Each wall is flat, endless, passes through zero and stands at right angles to its row. A trip goes straight from one point to another. List the walls that it crosses, first one first.

Walls:
(1): [-21 -37  17]
(2): [-13 -75 -39]
(3): [ 0 -3 46]
(4): [ 56  -3 -85]
(5): [-88 -34 -86]
(6): [-52   7  52]
(7): [ 33  95 -43]
(8): [-31 -47   3]
(9): [-34   5 -16]
(10): [-13  19  43]
Trips:
[ 41 -10  69] to [-11  12  34] -> none
[ 66 -69  31] to [-34 -18 -19] -> 5, 3, 9, 6, 4
[83 40 36] to [ 71  20 -42] -> 10, 3

Walls:
(1): [ 26   2  47   2  22  22 -21 -13  -8]
(2): [ 16  -2   9 -70  -6  28 -23 -24 -15]
(3): [ -3  34  -9 -22  22  41  16  24  14]
(4): [  6 -10  30  42  23  29 -72 -34   2]
(5): [-12  -7  53  -8 -28 -24 -58  22   6]
(6): [  2 -14  10  -5  23  -4 -47   8  22]
(7): [-40 -47  33 -17 -38 -74   2   8  26]
(8): [  1  13  26 -11  33   7 -45 -26  -9]
(9): [ 13  -1 -45 -10 -20  51  -3  40 -17]
(10): [ 31  46 -18  25 -52   8  -3  10  -2]
Trips:
[ 54  -6  -8  18  -5 -42 -47  48  33] to [ 55 -14  -6  -5 -18  19 -48   1   9] -> 8, 2, 7
[  4  25  -3 -34 -17  30 -52  -9 -27] to [-45  32  45 -36  -3   1  14  -8 -30] -> 6, 10, 9, 4, 7
[-17  39  30 -32 -18 -30 -14  23   3] to [ -2  13  -7 -46  69  32  -4  -3 -20] -> 1, 10, 7, 9, 5, 4

Walls:
(1): [ -6  -6 -17  16  31  21  21  41  13  21 -20 -23  16  -4]
(2): [-34   7  36 -19  46 -38 -40  49  50  60 -58  -4 -39 -49]
(3): [-80 -23  55  33 -57   2  -3  37 -22  27  18  15  29  -4]
(4): [ 23   9 -50 -31 -17   7  -2 -47 -31   3   6  43 -42 -12]
(5): [-47 -35   2  58  35   7 -20  17 -18  24 -11 -23  19  36]
(6): [ 18  20 -46 -25   1  34 -15 -46  47 -30 -35  -3  13 -20]
Trips:
[ -4 -24 -67  -6 -16 -49 -25 -31 -27  15  15  15 -40 -26] to [ 67  23   7  16 -37 -18 -31 -23 -46 -48 -72   7   4 -11] -> none
[-55  32 -48   7  21  70  15  11 -67  -2  -6 -63 -49  87] to [ 90  73 -61  15  -3 -27  47  23  49 -57  50  13  -5  70] -> 6, 5, 1
[ 50  13 -65  35  -3 -57 -11 -10 -16  33  14   9 -22  46] to [ 37   0  17  11  53  38 -21 -63  11  14  73 -52 -54 -40] -> 5, 6
[ -4  46 -55   4  89 -33   0  54 -72 -38 -37 -29 -26 -17] to [  6 -15 -32 -39  11 -19 -59  21  37  25 -90 -22 -33  -9] -> 6
[ 63 -14   2  -7   5 -48 -41  12 -18  46  10 -36 -49   8] to [  0  52  66 -13  36   3 -39  42   1   5  -9  38  22 -30] -> 4, 3, 1
[ 36  59   4  52 -14  21  -2 -12  22 -38  65 -31  -5  37] to [-47 -42  -5 -16 -16 -10 -31 -72 -21 -22  -6  16  10 -13] -> 4, 3, 5
[ -3 -60  23   2   5   7 -24  34  -6 -24 -58   4  -9 -28] to [ 58   5  17 -13  -5 -24 -34 -37  15 -68 -33  -7  16 -42] -> 6, 3, 5, 1, 4, 2

Walls:
(1): [ -1 -12 -47  20   4   6   6 -18   4  41 -24 -61  -3 -33  -1   0  23  11
  -4 -12  34 -39  -2 -21 -58  -1   5 -24 -13 -22  14  -6]
(2): [ 26  31  51 -24 -20  30  28  24  21  52 -10 -32  19  -4  22 -14  21 -26
  60  39 -58  -6  -9  20 -10  -9 -17  13  35  13 -75   4]
(3): [-12 -37 -48  12 -44 -18   2  -8   5 -12 -10   0 -30 -54  62  14  -5  24
  29   9 -21 -26   5  35  59 -63 -21   1 -28 -20   4  -8]
(4): [-23  22  15   1  32 -26   9 -13 -41  31  -7  31 -19  26 -22  -8  26  -5
 -64 -58 -24 -55  10  -6  11 -12  29  -5  -6 -52  33 -12]
(5): [  5  17 -11  16  26   6  19   6 -13   0  -7  42  69  33 -33  24  34   7
  -3  12   7  -7  86 -14  -9  25 -16 -25  47 -10   9  52]
(6): [ 48   4 -45  25  28   7  -2  -5 -39 -12  35  39  28 -24  -1  20  38  13
   3  23  26 -16  27   2  18  -3  31   7  19 -24 -25 -16]
(7): [-10 -43  10  -3 -11   8  12   7 -19  -7  31  -5 -40  21  27   4 -25  -1
  37   5  42  -5  49  45   1  40  15  -8  15  23  13  57]
(8): [ -4 -49 -40   7 -29 -26 -50  32  14   1 -39   0  -2  22  14 -39   7 -28
 -46   1  21  41  33 -10  34  19  17  44  82 -52 -10  21]
(9): [  9  31  -6  17  19 -14  20  18 -49 -13  14 -32  36   2 -14  22 -11 -12
  33  25  50  21  17 -49 -11 -24  39  32  32  -9  27  -1]
Trips:
[  9  18  -8   6   2 -23 -46   5  28   9   4  29  23  81 -14   5  50 -19
  24   3 -21 -43   0  -3 -10   5 -15 -31 -25  37 -33 -31] to [  9  14  26 -13  44  44  -8 -30 -26 -35 -49  10 -21   1  30   9  -9 -22
  32  56  20  13 -48 -25 -15 -39 -28 -35  27   4  42 -26] -> 4, 6, 9, 5
[-12  32 -26  43  11   2  47  -4 -81  42  -2  51  -1  27  -4 -52 -29  36
  13  44   8 -33  19 -39 -29  32  19  -3 -20  41 -23 -14] to [  7   7  -2 -31 -15   3 -24 -43 -13  54  30   3  54  15 -15   1  42  28
 -15 -17  13  16 -17  31  72  -3  -5   3 -36  24  32   4] -> 1, 7, 9, 3
[-27 -23  24 -39   9  24 -39  -1   6  18 -12  22  27  -4  56 -13  44  29
   7  -8 -51 -13  53  52  36  36  -7 -75 -27 -21  18 -32] to [  8 -30  31 -19  25  -5 -16 -15 -34 -16 -25 -36 -51 -13 -14  14  -7 -21
   9  20 -38 -13  10  -2  38  23 -41 -19  43  -4 -47 -19] -> 8, 5, 4
[ 22  -6 -10 -18  33 -22 -10 -11   8 -13 -30  11 -11 -22  40  26  16 -12
  22 -10 -51 -14 -18 -44  28   2   4  -2  45  -3   6  32] to [-34 -34  -4  10 -12 -40 -18 -11 -16  -6  -1  24 -41 -17 -17  -8 -22  -2
 -33 -10  54 -13 -44 -31 -17  28  41   2  21 -13 -30 -46] -> 5, 2, 1, 9, 3
[ 12  77  45  15 -48  29   1 -20 -29  11   6   4 -29 -10 -12  -8  -3 -31
  42  -6 -23   4 -59  19  12 -26   0 -28  -7 -16   2  11] to [ 25  11  -7 -18  19  52   7 -46  29 -30 -24 -16 -69  -7  20   6  26  43
   0 -15 -31  20   6 -31 -14 -11 -25  52 -18  -6  68 -11] -> 1, 2

Walls:
(1): [-16  33  50  -6  16 -48 -17  14  54  12  19 -20 -36 -10 -18  11  51  13
  13 -24  22 -32  19  -5 -26  -9 -16 -29 -42  10 -41   7  51  26   0  -2
 -26  31  39  10  21  16  26  -6  33   4   3  14]
(2): [-10   6  46   7  45   9   7 -30 -11  23 -18  17  20  18 -18 -39   5 -23
 -19 -23   1  37 -25   6  27  15 -15  13 -47 -21  -9  38  15 -18  -7 -16
  35   2   7  19  49  27   5   2 -27  17   0  -4]
(3): [  5  -7  40   6   0 -16  28  -5 -16 -10  14   8  19   5 -72 -32 -27   1
  34 -16   3   8  43  -8  13  40  22  13  16  10   8 -19  11 -22  14 -11
  35  11 -19 -22  23   2   3  28  -1 -23  25  -9]
(4): [-52 -11  -7  15 -41  17 -27  -1  20  -5 -36 -17   3  10  29   7   4 -24
  11  -2  -6 -13  13 -29 -12 -27 -39  -6  12  -6  -7 -18 -31  28  39 -20
  11 -32  -4  -3  19   3 -10  -1  16  -4  38 -23]
(5): [  9  25 -44  -6  17  -5 -16  22 -55  14  -3 -53 -40  15  17 -29  41 -10
  20   9  -3 -21 -35  -2  39  20 -29   8  36  60 -47  20 -35 -20  -9  23
 -11 -28  39  10  56 -53  31 -11 -46  -7 -11  15]
(6): [-50 -41 -53 -14 -33  -8  22  34  28  -6  34  23 -14  13 -19 -38 -15  24
  55  23   4 -31  26  19 -39  21  11 -24 -24  -8  -8 -67  25   0 -42 -35
  11 -33  22  21 -35  35   8  -4  17 -28 -50 -12]
(7): [-36  46  43   7  -2   9   0 -40  -5  25  12   2  43  -9  -1 -17  18  29
 -53 -34 -23  52  34  -3  -2 -64  23 -13  40 -22 -30  20 -17  19  18  -5
  15  -7 -10   2   9  14  12  49  28 -30  15 -63]
(8): [  6   6  -6   1  -2 -22  18 -12 -41  13 -24 -35 -21   8  32 -20 -20  11
   6  38  22 -35  -9  -7   5  18  -1 -43 -18  15 -52  15 -62  -1  -7  34
  -7  19  24  -9 -24  18   3   1 -19  -4  66  16]
(9): [-17  32   0  29 -14   5 -42   1 -47  10 -31   0  35  25  48  19 -61  18
  41 -18 -17  24 -43 -41  15 -20  -5  20 -21  36  12 -22 -28  25  -6 -11
  -5  -3 -40  12  18 -38 -26 -37 -16  43  15 -42]
Trips:
[ -3  11 -42  -8  -2 -32 -19   0  -5 -43  -9 -14  20  18   1 -14  23   1
 -22   9  -4 -52   2 -29   4   2 -44  36 -27  -8  24  30   4 -41  -4 -16
   8  39 -10 -11  11  11  22 -21   2 -18 -75  47] to [ -8 -76 -16   2  10  12  -4  14  45  20 -50   9  28 -11 -17  -6 -37   9
   3  22 -19   4 -23  -1   4 -36  -5   6   6  -3  -1  18  19 -24  26  18
 -56 -18 -10   9  11  15 -12 -34  67  37  34  -6] -> 4, 5, 1, 2, 9, 6
[-51  13  45   6 -24 -39 -23  11 -55 -31   7  -3  37 -22  42  29 -18 -30
  37   3 -52  -8 -21 -21  30 -19 -10 -14  39  -1 -36  10   2  -6  52   8
  -3 -17  37 -10   9  13   8  44  -4  -1  55  55] to [ 13  -6  -7  20  18   9  -2  17 -11  -5 -18 -11   0  14  30 -12  34   9
 -12 -10 -41  15 -19 -10  24 -41 -13   5 -17 -22  -1 -24 -14  49  42  14
  20  21   6  -5 -39  30  16  -4 -28 -47 -18 -31] -> 1, 3, 2, 5
[ 29 -32   6  26   9 -29 -13 -17 -11  -3 -39  -6 -29   0  42  16 -34  11
 -36   9  15  29   3  14   9   3 -27 -34 -39 -18 -23  -8 -13   8  69  33
   7  24 -45  -9 -34 -20   3 -15 -45 -48  53 -15] to [ 15  -8  33  50 -46 -31 -14 -14  -9  12  23  16  45   4 -28 -22 -54 -21
  -4  35   4  32  -1  20  20 -31  17 -20  36 -25  -4  -7  15  10   4   2
  47  30   4  -6  -3  -3  -8  -8   4  28 -30 -16] -> 2, 3, 4, 8

Walls:
(1): [ 41  17   1 -11  23  -1  -4  37  14 -28  -3  26   2 -29  27 -20 -17  63
 -19  49  19 -18  17  15 -50 -10  13 -18 -34   1  -9 -15  -1 -27   9 -11
   1  54   4  37 -10 -10   2 -22  15  15  16 -24]
(2): [ 33   3 -20  -9 -32  75  -3  -5  -7   3  -2   0 -16  21   5  25  -3 -31
 -31 -18 -21  17 -15 -14 -32  14  57  -5  34   2 -25   7  20 -37 -46 -32
  31 -38  18   8  -5  -7 -32 -11   0 -70  43  28]
(3): [ 10 -21   6  34 -22 -22  35 -11 -23  -8  -8  40 -21  11 -31  22  60  30
 -49 -29 -43 -30 -33  -9  25  17 -20   5 -13 -29  -4  17  67  17 -39  -6
  -8 -12  25  -7  38 -25  39  -4 -17  -1 -27  39]
(4): [ 95  -6  15  22  -3  25  -2 -11  21 -14  -5  -8  -2  27  -5  12  30   1
   9 -17 -41  24 -15 -23  -7 -18 -20 -11   6  22   7  -3  -1  24  16  61
  -2   1 -11   1 -14 -26  -2  41  10 -21  40 -16]
(5): [-36  41 -23  22  33  15  -4   7  32 -29 -35  -6  23  18  13   4 -29 -26
 -23  27 -23  -3  31 -33  29 -24  11  14  19 -32   9  24  20   4  23  28
  -5   9 -26  -1  34  30 -24   6  -5 -33 -15  14]
(6): [ -7  34 -16   4  21  18   2  -2 -28 -10 -59  -6 -20  -5  -3  26 -13  17
 -14  43 -25  -2  10 -23  19  15  15 -10  -4  35  22 -19 -32  25  42 -52
  19 -23  36 -10  17 -11  19 -17 -31  28 -10 -33]
(7): [-13  13  17  29  49 -15 -40  10 -31  29  33 -15 -12  -4  29 -47  26  46
  -7  27 -21 -19 -13 -13 -16 -43  32  45 -57  13  43 -22   3  29 -59 -17
  -7  41  -7  20  23   4   6  42  18 -21 -31  41]
(8): [  5 -10 -22 -22  17   4  11  13  25 -36  35  43  24  30  51 -43   2 -11
  28 -55 -20 -16 -20 -41  34 -25  33  -7 -32 -33  27 -25  16  46  12  18
 -15  -4   6 -24  -1  36   4  10 -37 -80 -14  22]
(9): [ 34  -8  -5   5 -13 -20 -51 -29  11   4 -31  22  21 -32 -18   8  31  32
 -54  19  15 -16  -9   9 -43  -8   8 -40   9  -9 -22 -12  63  28  24 -26
 -14  -4  17  20 -18 -40 -21 -17   4 -16 -26  54]
(10): [-22 -36  14  35  18 -46   3   2  12  24   3 -19   8 -20  -4 -14  24  59
 -12 -44 -31  21  17 -18  16  52  35  -5  39 -39  -6  37  30 -14  16 -28
  12  26  18  37 -11  16  -6  22 -19  29 -11  28]
Trips:
[ 23 -28 -38  20  18  21  35 -11  15  -6 -37 -12  36  38  24 -35  32 -60
  54 -25 -14  -3 -20 -26  30  16 -32  43  40  18 -66  17 -31 -29  22 -11
  49   8  48   8  -6 -18 -34  -5  13  17 -12  20] to [-29  -6  -7 -26  21  10  17  -3 -12  -6  12 -57  -4  -3  -7 -30 -40 -29
   8  -2  -1  20 -28 -13 -12 -16  15 -27  -4 -15  57  14  32  35  10 -22
   5  -4   2  10  34  -1   6  19 -32  25   2 -23] -> 6, 4, 2, 7
[-23 -32  34 -12  16 -33  -2  19  40  -5 -26  24  20  12  18  -5  -5  10
  -9  23 -21 -19  -1 -19 -15 -52   2  -3  -7  -3  -3 -38 -21  13 -33 -21
 -11  45  30  18  15   9   8  12 -16  54 -29  38] to [-39  -3  29 -13  29  20   1 -10  -2  -5 -57  -3  47   2  49 -34  20  32
  24  -4  14  21  27 -27 -18  -7 -48  26   1 -56 -37 -43   0 -17  -2  46
  -3  18  20 -29 -45 -29  -2  21 -19   1 -39   9] -> 6, 3
[ 43  -7  -6  -6  36 -44 -14  17 -12  35  45  16 -10  34  -5  23  12   3
 -20 -25  12  18 -29  14 -28 -23 -12  13  50 -13 -42  47   7 -53  -2   6
 -25 -31  18  55  11  -5   4 -35  24  -5 -46  -3] to [ 27   7  20 -16  27  -5 -59  19 -15  18 -33  11  22  -1  26  31   3   6
  39 -27  33  -4   9  15  29 -13  23 -18  55 -10   6 -15 -37  -7  12  -9
  22   7   0   9 -28  14  12  49 -21  37   9  39] -> 4, 3, 1, 2, 6

Walls:
(1): [ -6 -66  27  12   7   0  10 -60 -15 -22 -13  34 -19 -40 -13 -26  16  -9
 -18  -1 -38   3  21   9   9  19  24  -4  36   7  -1  43 -33  10  60  18
  -9   4  26 -41 -57   3  41 -22 -59  10  41  -7]
(2): [  1 -28 -15  13  -6 -17 -14   2  14 -17   0  42 -43  -4  -9  11  16 -21
  -2 -41   9  13  31  -3   0   6  41   6   2 -18  -9  -2 -31   0 -32 -30
  -6   7  -4 -14 -24  29  -4  52 -24  15  -6  -5]
(3): [-48  26 -32  10  30  18 -19  13  47  -9   5   5 -12  -2  25  15 -10  51
 -26  16   0  44 -63 -18  -8 -33  42  24   8  31 -33  -2  -2  29  -7  20
 -14  29  32   4  37  42  28 -22  27  25   6  -4]
(4): [  2 -11   9  30 -58 -24   3   3  34 -20  35  -4   4 -19 -28  -8 -48  23
 -10  41 -31   1   2  52  -1  -4  67 -20   2 -57  19 -16  10  -1  -8  -6
  29 -79   6  18  -8 -11 -12  32  17 -60  10 -45]
(5): [-30  19 -42  11  15  65 -19 -17 -11 -39   3   6  40  12 -47 -44  31  38
   2 -13  11  14   8   3 -25 -24 -19  32 -25 -27  27  17  -6 -27   6 -52
  17  -7  -5   5 -30   0   5  -3  44  10  -4 -18]
(6): [ -4  56 -58 -16  16  20 -23 -74 -21 -18 -15  43 -34 -18 -13  45 -67 -17
 -23  22 -44 -31  17  24 -25 -19  29  10  -9  19  22 -25  13  18  -9 -22
  11 -10 -46  21 -22   6  62   0  -2 -11 -25  -8]
(7): [ -2  57   5  30  16  55 -23  -5   1 -24  -6  35   0 -29  18  -8  30  12
   2 -26 -40 -13  -4  10 -34 -46  12 -15  -7 -14  -4  -5 -12 -17  11 -22
  26  19 -27  -3  39  56  24  19 -10 -26  63  23]
(8): [ 10  30  26 -24 -43  12  -4   9  -9  11 -30   9   7 -18  14 -14 -54   2
   6  36 -53 -26  -8  17  27 -42 -21 -33  49 -29 -22   2 -55 -40  -9  17
  20 -21 -10  12 -10 -27 -26  13 -36   2 -36  -8]
(9): [ -3 -45 -46 -14  -4 -22  29 -36  12  35 -46 -16 -38 -10  16   3 -26   6
  -8   6 -11  15 -38  -9 -41  18  -7  30 -24  -8  24  17 -10   5  43  31
 -18 -15 -12  10 -38  22   5 -58  19 -21  -6 -21]
(10): [ 43 -22  13   8  21 -55  22  58 -13 -26 -13 -24 -21   7  69   0  -1  45
  16 -10   7  26 -42  -3 -13  52  -6 -24 -28  -8  17 -13   4 -37  40  10
  26  15  -4 -34  48   8 -16 -42  38   3  18  69]
(11): [ -3 -22 -40  33  -5  49 -22   3  44 -16   8  36  -7 -27  -2  44  14  -4
 -17  49 -22   8 -24 -19  33   1  33 -33  31  37  28   4 -10 -15  20  64
 -16   5 -37  52  40 -43  15 -26 -24   6  11  -1]
(12): [-54   8 -12  19  36   9  -1 -23 -40  58 -16 -16 -89  13  10 -26  20  33
   2 -12  13  18 -16 -62  16 -32  32  17 -45 -15 -41  25  31 -12   1  -8
 -34  55  18  48  26  36 -22 -40  21 -25  12 -13]
Trips:
[ 28  10 -13  -8 -17   7 -32  21 -22   2 -31  32 -37 -21 -26  19  45 -12
  14   6  34  34  -2   1  -7  -6  -8  -4 -20 -41  39   8   2 -10  -5  25
   5 -50 -50  11 -22 -36  -5  -9  31   6  -5 -38] to [ 10 -54 -12  21 -35   8 -37   8 -15 -16  27  39   9   2 -58  27  28  -5
  27  -9   3  -1 -52 -23 -16  28  -6  15  47 -62   4  40  27  -9 -12 -41
  23  30 -30 -20  50 -24  14 -23  28  -4 -38  17] -> 8, 10, 6, 9
[ 50 -14  17  18  -6 -29  20  -2  -7 -38  -2  50 -14 -20 -22  16 -31 -57
 -23 -10 -39  47 -16   0 -40  -9  11   6   1 -36  -2   3 -49  11  13 -23
  11  34  35  19  14 -45   6 -25  57   6   8  44] to [-15   0  10  14  -9 -16 -19  12   1  -1  14  13 -35   4  27  34 -29 -21
 -10  27   0  31 -38 -22 -23   0 -21 -26  51  12  21 -17  -8  -9 -14  -7
 -33   2  20 -36 -16  43  -4 -21 -21  21  -6 -30] -> 3, 7, 4
[ -7 -21  40  22 -36 -12  24 -16  -1  -5  18 -51 -31   3 -20 -37  27  11
  -2 -49 -17  29 -75 -13 -42  18 -14  42  17  18 -17  14 -35  -5  24 -48
 -31  -3 -28  19   0   3  27  12 -68  -1  19  -9] to [-17 -11 -10  17  -1   5  42 -13 -13  33  -3  40  -1 -46   2  25   9 -15
  16   3  10  10  -8  11  18  22  27 -14  -7  -1 -19   3 -18 -18 -41 -22
   0  37  -1  -2  14  23  16 -27  24 -15  20  17] -> 5, 11, 6
[ 19  19  12 -40 -45 -16 -26  -4  12  30  12 -37 -24 -15 -31  10 -21 -46
   0   9 -22 -11  14 -29  12 -42  -3   0 -15   3 -10 -12  -7  34 -26  27
 -30   2 -13  30 -10  27   2   2   2  10 -13  49] to [  0  63 -17 -27 -26 -95 -54 -18 -39  44 -27  -2 -16  47 -15  13 -16 -51
 -30 -39 -32 -44  37 -28 -10  -1  -5 -21 -17   1  16 -14 -28 -21   1 -19
   5 -36 -20 -15 -17 -10  10   1  18   6 -11  26] -> 12
[-26  49  26  -9  37  -8  23 -39 -38  28  18 -25  33   3  15  36  26  24
  33  27   2  57  55 -53 -28  30  53  17   9 -44   4   6  32  21  30  17
 -22  -2 -17 -26  29 -11  30 -26  -7   7  42  40] to [-28  -9 -17  10  39  29  19 -26  -8 -32  11   4 -12 -15 -21  11  22  12
 -18 -11 -12   8 -41   8  -3  55 -13   7   5  -2  48  31   3  13 -14  20
 -55   1 -47 -22  12   5 -23   2 -14  -1   1 -16] -> 9, 11, 6, 5, 2, 10
